Rows are points. Each copy is the shape, with its points in the same order, stretched, turned, moved and blurred by noise. Some copies are also mirrored. Which?

Shape, 5 rows:
[[  8 -22]
 [-56  19]
 [-24  45]
 [  7  -9]
 [ 21 -29]]
Copy 1, 5 rows:
[[ 39 -16]
 [ 13  50]
 [-21  18]
 [ 26 -15]
 [ 40 -32]]
Copy 1 is: mirrored
Copy 2:
[[-10  12]
 [-26 -60]
 [ 14 -50]
 [  1   9]
 [ -6  34]]
Copy 2 is: mirrored
Copy 3 (5 x 2):
[[ 20 -12]
 [-47   6]
 [-27  44]
 [ 14   3]
 [ 32 -13]]
Copy 3 is: only turned

Shape:
[[ 18 -19 -10]
 [-20   5  -9]
 [ 18 -52 -20]
 [-14  16  14]
 [-10  18   3]
 [  9  36  -7]
 [  8  25 -20]]
Copy 1:
[[  7 -16 -14]
 [-19  -4  21]
 [ -4 -37 -35]
 [ -4  19  15]
 [ -4  13  19]
 [ 19   8  26]
 [ 17  -1  25]]
Copy 1 is: mirrored
Copy 2 (7 x 3):
[[-19  22  -5]
 [  4 -19 -21]
 [-60  35  -6]
 [ 21 -23  -2]
 [ 23 -18 -10]
 [ 42  -6 -19]
 [ 27   2 -27]]
Copy 2 is: mirrored

Shape, 10 rows:
[[-39  17 -32 -23 -12   6]
 [-28  -9  -8  34 -30  21]
 [ 23 -21  11  25  46  26]
 [ 15 -24  -4   0  -7  38]
 [-22 -20  11  34  14  12]
 [ -1  36 -28 -16 -11   8]
 [-28  -7  16 -13  -9   1]
 [ 36  27 -46 -27   7 -24]
 [-35 -16  33 -13  23 -21]
 [-10  27  17  33 -11   9]]
Copy 1, 10 rows:
[[-34  45   7 -11  16  32]
 [-60  -6   1  39  -4  23]
 [ 13 -29 -49  28   4 -20]
 [-16 -16 -22  20 -20  38]
 [-34 -26 -23  24  14  -5]
 [ -6  57  10  13  -8  37]
 [-17  -4  17   2  27  35]
 [ 25  57  27 -18 -26   9]
 [ -2 -22  16 -11  53   0]
 [-23  14  11  59  10  13]]
Copy 1 is: only turned
Copy 2, 10 rows:
[[-17  26   2 -43  26   7]
 [-48  39   8  11  -1  29]
 [  0 -30  22  44  24 -10]
 [ -9   5  26  19  35  33]
 [-33   1  16  19 -11   0]
 [  7  33   4 -19  39  -5]
 [-12  16  37 -20  -8   5]
 [ 59   7 -23  -9  47  -7]
 [ -1 -12  38 -20 -29 -19]
 [-20  42  25  14  -3 -17]]
Copy 2 is: only turned

Shape (13 x 8):
[[-23 -29 -21 -17   8  17  37   7]
 [ -1  -8   5   4  -7 -14  15  14]
 [ -3   2 -15 -13  27  34 -15   0]
 [ -1   9 -24  28 -22  37 -16 -22]
 [-26 -38  13  -9  44 -13 -31  14]
 [  1  13  -2 -13 -11 -14 -13 -27]
 [ 33  14  -2  34 -17   8  33  13]
 [ -3 -21  37  -9 -25 -29 -23 -15]
 [-23 -28  -6   8 -27  28 -24 -20]
 [  7   6  32  32  37   5   8   7]
 [ 32 -36  25 -15  24  -8  20   1]
 [  9  12 -16  10  12 -21  12 -35]
 [-29   7  -6 -19  20  13 -27 -29]]
Copy 1, 13 rows:
[[-14  38  -6 -30  -2  19  28 -32]
 [  4 -17 -12  -8  -6   1  18 -17]
 [  0  35  11   9  22  -4 -10  16]
 [ 28   6 -20  41  17  33 -34  -6]
 [-54   6   9 -13  24 -34  -6  -3]
 [  7 -12  -3   2 -24 -16 -36  -7]
 [ 55 -29 -23   3  16  32  30  -9]
 [-26 -45  -7  -8 -33  -4 -31   3]
 [-24   9 -19  19  -2  28 -36  -5]
 [  8 -24  29  10  36  -7  18  -9]
 [  3 -13  13 -60  -2  10  10  17]
 [ 34 -21   1 -13  -3 -12 -20 -35]
 [-21  27  17  14  -6 -22 -39  -7]]
Copy 1 is: only turned
Copy 2 (13 x 8):
[[ 17 -33 -16  -9  10 -14  53  25]
 [ -3 -13   0  29  -6 -15  16   2]
 [ 21   8  -3 -10  26  -4   7  18]
 [ 29 -28 -30  16  26  11 -12 -18]
 [-11  -1  36 -13  -4 -40 -25  19]
 [  8   5 -30  11 -24  -4 -11  -8]
 [ 14 -13  -6  52  17  -1  31 -29]
 [ -6 -11   8  22 -50  -3 -31   0]
 [ 21 -47 -12   3   3   5 -20   6]
 [-14  16  34  13  13 -11   0 -37]
 [ 25   7  34  15 -26 -13  29  -1]
 [ 13   4 -28   6 -11 -21   5 -37]
 [  5   4 -20 -28  -1  -4 -19   9]]
Copy 2 is: only turned

Shape, 14 rows:
[[ -9   0 -18   0   7 -23   3   7  24  -6  11]
 [-22 -17 -13   6 -19 -12  14 -32  10   4  11]
 [  3 -29   6 -21 -10  15  -4  14 -14  -3 -37]
 [-10 -19  -9   1  -1  25  10   7 -12   6   5]
 [ 11 -15 -13  19   8   7   1  12  -3  -4   0]
 [  4   0  -8   8   4  12   0 -15 -14 -58 -31]
 [ -7 -20  -1  13 -16 -10  -2  12 -12   5   2]
 [  4   3  49   1 -30  22 -15   6  42   7  11]
 [ -4 -10 -14  -8   2 -10 -16 -49  13  10 -21]
 [ -7 -29  20  -6   3  12 -14  -6   3   6  12]
 [  8   8  -7  -7   2  15 -44  11   1  -1  13]
 [-31 -19  -9   7  10  10   5   3  -5 -16 -48]
 [ -1   3  15   3   9  -4  11   6 -21   5  12]
 [  9  -1  -1   4  -9  -5  10  -3 -21  -5   8]]
Copy 1 (14 x 11):
[[-15  -9  -5  -3   7   4   2  -7   7 -27  -3]
 [ -3 -38  -4  20   1   8  -6   2   2   7   7]
 [ -4  18 -22   2 -26  -7  23  30   7  28 -30]
 [ 13  11 -13  18  -2   4  15  17   1   4  -6]
 [  2  16  -3   8  -6  16   1  -5   8  -6 -25]
 [ -2  12  26 -43  -1  39   8  20  -5  10 -38]
 [  3  -1  -9  21 -20  -6   5  -5 -16  -3 -15]
 [ -1  -8 -13 -14 -55  -3 -19   9  38 -30   0]
 [-16 -23 -17   0  -1  12 -29 -11  11  33   1]
 [ -1  -3 -28   6 -27  25  -5  -2  13   4   2]
 [ 13  23 -27 -27   0   9 -29 -11 -11 -21   0]
 [-28  22  17   2 -12  11  23  50   7  24 -26]
 [ 14  10   6  -1 -19   5  19 -15 -11  -2   5]
 [ 23  -3   4  -2  -8   3   8 -12 -10  -1  -5]]
Copy 1 is: mirrored
Copy 2 (14 x 11):
[[-25  14   2 -12  -1  -6   6  15  14 -28 -19]
 [-24  -5  12 -17 -13   0 -28 -12 -11 -36 -19]
 [  6  -5  -5 -23  -7  30 -19 -24  26  17   3]
 [-30  -2  -1  -3 -13  29  -7 -14  -2  -6   9]
 [-22  -7 -18   4  -5  24   3  -6  12  -7 -14]
 [ 36   0  19 -19 -17  27  27 -20  -6  -9 -28]
 [-19 -14 -10  -5   0  18 -25   4   4   3 -12]
 [  4   0  32  32  27  -2 -14 -21  52   4   1]
 [ -1  -7 -14 -29  11 -14 -20 -35   5 -34 -14]
 [-25 -15   8  -2  21  23  -9 -16  21 -10   9]
 [ -6  17 -20   7  33  20   1  -3   5 -11   2]
 [-14   7  15 -32 -11   6  18 -31   8  11 -19]
 [ -6 -27   0   5  -5  14   3  15   1   5  17]
 [  7 -20  -5   0 -15  21 -15   9  -6  -8   1]]
Copy 2 is: only turned
Copy 3, 14 rows:
[[-26 -10  36   1 -11  -4  15   9  -1 -19  -2]
 [-10   7  16  10 -15   5  17 -15 -37 -26 -20]
 [-12 -14 -13  -1  38  18 -22 -18 -13   5 -22]
 [-12  -4 -10   0  18  23  12  10 -28 -11   0]
 [  6 -12  17  -4  28   7  15  10  -9 -19   6]
 [ 13  -3   0 -28  33   0  16 -14  23 -38 -40]
 [ -5   2  16  21  24   6  -1  13 -29 -14  -9]
 [ 16  10   3 -31 -20   2 -34   7 -35  28 -12]
 [  1   2   2   2  -1 -14  -5 -60 -12 -23  -4]
 [  4  -1  -4  -2  -2  20 -26  -2 -25 -15   2]
 [  2 -13 -17  -7   9 -28 -13  18  -4 -15  14]
 [-34  14  10 -26  50  18   0 -22  -5 -27 -21]
 [  5  16   1  20   4  16   7  14  -1  -1   2]
 [ 11   0   2  23   8   5  19  10  -7  -7 -13]]
Copy 3 is: mirrored

Shape (15 x 12):
[[  3  20  -1  -2  -5  53  -5  17 -37  15  -6 -22]
 [ -1  -3 -12  23 -18  15 -11   6 -33   9   7 -20]
 [ 13 -12  -3   1  21   0  10  17  18   8  -6  -3]
 [  9   2 -16 -17   7 -14 -13  12  16   6  -1   4]
 [  6  -1  11 -11  11 -15   1   9   5  25 -23  -9]
 [  5 -10   4 -20  11 -15  14  -6   3  -7  14   1]
 [  9 -10  22  13  -2  -3 -12   7 -10 -50  21  11]
 [ -1   7   2 -10   3 -12   4  10  17 -10  -4 -26]
 [ 17   1  18   4   1  -8 -10 -16   9 -28   7  12]
 [  3   4   4 -19  11 -15   4  14  11   5  -4  -1]
 [  2 -16   0   0  -2   1  -4 -13  -1 -43  -6   4]
 [ 23 -17  15   3 -28  11  -8  -9   2 -39  20  -6]
 [  0 -15   8  -4 -17  32 -20  18 -33  -1   0 -17]
 [ 23   0  -4  -2   1  26 -18  11 -41  -2  -1 -34]
 [ -6  -8   6  -7  21  -5 -14  -4  18   5   7 -12]]
Copy 1, 15 rows:
[[-36   7  15  -4 -31 -46   9  10  26   5  -9 -10]
 [-31  16  10   1 -11  -9   5   9  14  16   3  -3]
 [ 15 -12   9  -6  -3   1  -2  10   4  -3 -10  -3]
 [  7 -12  -1 -15  18   1  -3  -7   2  -9  11   6]
 [ 14  -1  13  13  -6  -4  -7  15   7 -13   2  -8]
 [ 14  -2 -11 -10 -12  15   9  -4 -17 -14   1   2]
 [ -7  12 -17 -38   3  23 -17  -2 -33 -22 -14  14]
 [ -4 -11   7  -4  -2   6 -12  -6 -10 -19  -2 -21]
 [  1   9   2 -17   9  15  -1 -11 -30 -22   1  17]
 [ 11 -11  -5  -5   1  -1  -6   8  -6 -23   3  -9]
 [ -1   5  -3  -8  -9   5 -18 -28 -26   2  -5  13]
 [-19   4  11 -37  -9  23  -5 -24 -14 -25  -5  13]
 [-22  23  13 -11 -20  -7 -11  -1  31  -3  -8  -3]
 [-19  26  28 -16 -23 -22   2   1  17  16   2 -13]
 [ 13   7   0   3  16  10   6  -5  -3  -9  -8  -7]]
Copy 1 is: mirrored
Copy 2 (15 x 12):
[[-16  12  27  19 -33  -6 -60  17 -23  23   5 -15]
 [  3   8  21  14 -32   5 -19  24  15   0  13  -6]
 [-11  -1  -6  -2  29  -4  -7  -5 -12   0   5  21]
 [ -5 -21 -13 -24  12 -16  11   5 -11   1  13   7]
 [ 15 -12   9   6  23  -4   3  -5 -23  14  20   4]
 [  0   4  17 -18  18 -16   6  -5  -4  -9 -16  15]
 [ 22  13 -10 -12   4 -41  -3  31  24 -15 -39  35]
 [ 17   7  -9 -30  22  -7  -6  -4  -9   4  -2  -1]
 [ 25  -6 -13 -10   1 -23   8   4  -2 -18 -33  27]
 [  3  -1  -2 -15  25 -22   5   0 -13   9   5   3]
 [ 22  -6   1 -26  -8  -7  -4  10  21   5 -41  15]
 [ 25  26  -1 -35 -16 -17 -11  16  11  -4 -26  38]
 [  6  13  27  -1 -30  -7 -33  37  -5  27   4   6]
 [  4   0  29  -3 -23  -7 -52  23  -6   0   8  17]
 [  3  -6  -4 -12  22  -1   7  18 -26 -18 -11   8]]
Copy 2 is: mirrored
Copy 3, 15 rows:
[[-21  -3 -22  52   5 -13 -11 -33 -12  10  10  -8]
 [-24  -4   9  41 -10 -31  -2  -2  -9  -3 -13 -16]
 [ 25   5  -5 -14  10  -1   5   3   3   7   3   9]
 [  6 -15  -3 -12  -9  22  15 -18   4   8   1   3]
 [ 23  11 -10 -10 -18   7  -4 -18  10   2   8  17]
 [  1   7  -1 -27   6  -2  13 -16  12 -19  12   9]
 [-16  22  40   0  16  -5   1 -17 -20  -7  19 -15]
 [  5  13 -11 -15 -15  -2  19 -15   8  14  15  -1]
 [ -3  12  22  -6   1   6   0 -10 -26 -15  19  -2]
 [ 11   1  -4 -17  -5  13  11 -22  16   5  14  14]
 [-17  21  19  -8  11  -2   6 -10 -27  -9  -7  -3]
 [-30  11  14 -10  16 -10 -14   1 -30  -8  17 -28]
 [-25  12  -2  28   5 -11 -25 -23 -11   4   0 -28]
 [ -9   0  -4  26   0 -22 -11 -38 -16   1  -5 -24]
 [ 20  13  -4  -4   0   9  17  -7   7  -8   4  -6]]
Copy 3 is: mirrored

Shape (17 x 12):
[[ -1 -13 -23  -3 -14  18  -4 -24 -10  17  28  13]
 [  7 -23  -9   8 -16 -12 -20  13  13  36   2  15]
 [-22 -12  18 -21   4 -20   8 -34  22 -16  16  -3]
 [ 20 -27  11 -14 -17 -12   0 -43  10   3  -6 -15]
 [  3  -4  20  33  -5  14  -6 -14   4  16  26  22]
 [  4 -23  21   3   5 -17  -7 -29 -24 -12  21   6]
 [ 19  30 -25  19  -9 -15  21  16  -5   0 -35 -18]
 [-17 -16  11   6 -29 -14 -15 -36   0  -6  16 -37]
 [-11 -39  -2  12   6 -19 -17 -31  15 -15  26 -21]
 [ 15  -8  15  13 -10  -1  -3  -2  -9  49  34   0]
 [-11  13  -7  15  12  10  15   5 -10  32 -45 -16]
 [ -1   0  13  -9 -15 -16 -24 -36  19 -11  21 -10]
 [ 12  28 -22 -15  27  -8  23  26 -17  23 -30 -32]
 [ 15 -25  12  11  -3  15 -29 -21  -3   9  16   8]
 [ 21  11 -11   2  15  10  28   9  15   3 -20 -42]
 [  0 -42  12   4 -25 -14  19 -34   4  -4  27  -5]
 [  0   9   0 -24   0  13  21  42 -10  -7 -30 -30]]
Copy 1 (17 x 12):
[[ 16 -20   1   6 -30 -16 -21   4  33  17 -12 -13]
 [ 23  21   0  11  -9   5 -32  20  33 -14 -40  -6]
 [ -8 -15 -21  -4   5 -43 -12  18   3  -4  27  -7]
 [ 17  -5 -21   9  19 -44 -16 -12  27   5 -12  -7]
 [ -6  10  -8  13 -22 -13 -41  16  16  36  -8 -10]
 [  9   1 -27  26 -18 -49 -24   4  12  -2  13   5]
 [ -4 -11   3   7  21  33 -17  -4 -17  26 -24  37]
 [ -2   0  -5   7 -15 -46   1 -20   8   5 -20 -16]
 [  7  -6 -28  27 -10 -33  -5  -7  11 -17   3 -30]
 [  4  29 -26   8 -37 -14 -41  -1  38  12 -22   5]
 [  2  13  33   9  14  23 -42 -26  -7  18  -7  23]
 [-17 -12 -21  10   4 -44   5   9  25   7  -5 -12]
 [ -4   5  -2   9  10  30 -12 -21   8  -2  12  51]
 [ 17   8 -14  29  -9 -30 -12   5  33  18 -16 -11]
 [ -1   3 -17   2  24  17   1 -26   3  22   9  18]
 [ 21  -5 -31  -8 -19 -44 -25   6   7  10  -6 -21]
 [ 11  21   8 -15  19   2  28   2 -14   8   7  44]]
Copy 1 is: only turned
Copy 2:
[[  2  15 -12  20   3   3 -12 -14 -14  -3   1  -8]
 [  5  -1  -1  15 -16  17  -1   8  14 -30  -5 -11]
 [  6  34   8 -10  33  11  -2   9 -14 -20 -38  23]
 [  7  21  37  -1   0  19 -16  -6 -22 -42   2  17]
 [  5  10   2  39  20  -4   7  -9  14  -5 -17 -17]
 [ 22  16  15  11  60   5 -16  -9  -8 -26   6 -11]
 [ 21 -21  43 -12 -40 -25  -1   5 -22  -8  26   3]
 [ -7  25  38   1  41  19 -18  12 -21  -1  -7 -20]
 [  2  38  20  -7  43  22 -18  -2   2  -6 -15 -27]
 [ 12   8  -9  38  -6  17  22  10  -3 -12 -10 -22]
 [ 23   3  18  15 -36 -12  10  24   9  18   9  20]
 [-11  19  24   0  32  11   3   0  -9 -27 -10   1]
 [ 37  -5  18 -17 -52  -7  37  13 -12  12  23  17]
 [  0  16  14  21  30  14  -4 -18   9 -11   4  -5]
 [ 20   3  40 -16 -49   2  28   0 -13  18   3  15]
 [ 16  19  26  12  33  21 -38  -8 -21 -33 -26 -10]
 [ 29 -21  28 -21 -21  15  16   7 -21  16   9  35]]
Copy 2 is: mirrored
Copy 3:
[[ 22   7 -45  13  -5   5  23 -10 -31  -8  10  26]
 [ 36   5 -14  -9  -4   5   7   2 -13 -24 -11   7]
 [-12  13 -13   3  -9  31 -15 -19   2  25 -42  19]
 [  9   5  25  20  -7  20  27   2  -2  24 -25  16]
 [ 17  14 -16 -24  -1  -3  13 -22   0   3  10  30]
 [  3  38  -5  17   5  -7  -5  -8   2  30  -9  14]
 [-19 -34 -10 -12  24 -14  32  20  14   2 -38 -27]
 [-12  -5 -12 -21  -5   7   6  14 -29  33 -27  24]
 [  1   1  -2 -23   7  37 -14   2 -18  38 -13  13]
 [ 25  10  -6  -2 -10 -26  18 -32 -37 -10 -12  16]
 [-21  12  -8 -23 -18  -9  46  10   6 -14 -34 -29]
 [  8 -12 -20   0 -13  11  -8  -1  -5  35 -25  23]
 [-32 -18  -8  10  -1 -17  22   6  -7  -4 -42 -53]
 [ 23  16  -7   1 -15   7   7  -8  -1  12  23  20]
 [-32 -41  17  -4  14  24  22  -5   3   9 -31 -27]
 [  9  21   9   6  14  26  12 -16 -14  13 -23  39]
 [-52 -22  -7  11  -1   0   1  14   6 -29 -21 -15]]
Copy 3 is: only turned
